Rows are points. Each copy is the shape, with its points in the same order, turned, moved and blurred by noise. Say if it was mirrored as well.
In the rows, 128 means zero.

Shape (7 x 3):
[[131 220 190]
 [118  92 113]
 [169 118 111]
 [105 149 129]
 [159 203 159]
 [ 92  83 220]
 [172 109 164]]
Copy 1:
[[ 72 220 147]
 [132  81 132]
 [161 128 105]
 [ 94 126 128]
 [102 208 119]
 [115 113 238]
 [168 147 159]]
Copy 1 is: only turned
Copy 2 (7 x 3):
[[121 238 115]
 [136  91 120]
 [148 118 167]
 [112 139 105]
 [118 205 149]
 [206 148  45]
 [185 141 150]]
Copy 2 is: mirrored

Shape (10 x 6):
[[ 46 127  90 115 123 111]
 [ 99  83  73 198 163 110]
 [114 193 169 151  49 142]
 [109  70 135 113 172 143]
 [159  94 155  77 135  34]
 [110 180  96  92  80  97]
 [175 196  69  87 142  82]
 [136 146 175 142 157 155]
 [126  57 143 109 124 151]
 [155 146 112 123  80  51]]
Copy 1:
[[201 101 116 108 120 188]
 [126  89  46 154 177 201]
 [133 172 171 173  58 178]
 [120  51 110 111 141 126]
 [196  69 132 196 162  64]
 [212 163 128 144 109 136]
 [199 195 119 137 181  93]
 [ 85 121 161 135 133 143]
 [115  47  92 130  98 108]
 [198 147 118 210 127 114]]
Copy 1 is: mirrored
Copy 2:
[[ 52 134  73 131 151 170]
 [101  64  44 182  96 172]
 [105 203 109 109  85  76]
 [107  74 148 154 134 180]
 [119  63 136 133 205  71]
 [107 164  70  95 172 111]
 [188 142  55 130 208 130]
 [137 142 152 179 102 138]
 [110  73 155 111 110 160]
 [121 110  63 109 163  59]]
Copy 2 is: only turned
Copy 3, 10 rows:
[[ 92 139  51  57 110 101]
 [ 80 100   8 169 130 108]
 [ 91 201 176 127  63 115]
 [137  62 108 110 132 126]
 [212 117 114 129 122  29]
 [141 210  93  88  89 105]
 [190 219  80 127 160 132]
 [108 123 157 143 157 129]
 [149  54 110 106  86 126]
 [174 204  88 156  83  79]]
Copy 3 is: only turned
Copy 4 (10 x 6):
[[ 49 168 118 183 170  68]
 [131 100  59 199 182 130]
 [104 213 159 182  58 123]
 [ 89 110 103  85 177 115]
 [132 155  67  77 105  16]
 [107 187 162 176 129  38]
 [190 201 148 147 181  34]
 [121 185 123 100 132 153]
 [ 87 102 122 100 127 108]
 [152 165 111 158  96  35]]
Copy 4 is: mirrored

Shape:
[[184 126 195 103 168 197 109  96]
 [146 111 101 118 124 146 143 132]
 [133 133 110 145 163 100 166 153]
 [170 150 133  80  88 134 133 119]
 [125 123 127 119 136 115 166 164]
 [188 113 144 116 212 141  92  69]
 [125 114 159  84 192 172  89  75]
 [148 137 199 109 196 134  18  86]
 [131 174 181 228 160 182 107 100]
 [119 164 132 128  94 120 179  97]
 [137 100 153 168 143 108 226 128]
 [149  81 135 148 103 135 148 117]]
Copy 1:
[[172 136 188  93 139 207 104 100]
 [123 110  93 105 126 159 154 109]
 [138 135  76 139 172 127 153 131]
 [133 122 135  75  88 123 146 115]
 [113 137 104 127 155 127 172 133]
 [172 112 124  84 178 187  64  87]
 [114 149 158  97 160 205  63  98]
 [146 121 185 104 163 173   7 146]
 [195 150 135 220 112 195  83 127]
 [123 145 112 145  91 106 147  84]
 [153 124 111 176 179 120 194  75]
 [127  75 126 141 133 155 162 102]]
Copy 1 is: only turned
Copy 2:
[[127 180 157 116 213 135  82  90]
 [125 133 135 119 107 127 147 105]
 [ 95 142 104 127 112  84 191 124]
 [158 166 188  81 123 126 148 105]
 [ 94 144 142 132  97 105 174 132]
 [115 142 118  91 196  77  90  48]
 [ 90 150 126  71 179 122  63 100]
 [131 171 133  84 194  53  18 120]
 [174 154  73 169 215 108 112 163]
 [158 121 142  84 136 140 185 157]
 [ 98 100 138 156 159 108 223 132]
 [131  92 160 144 131 131 144 114]]
Copy 2 is: mirrored
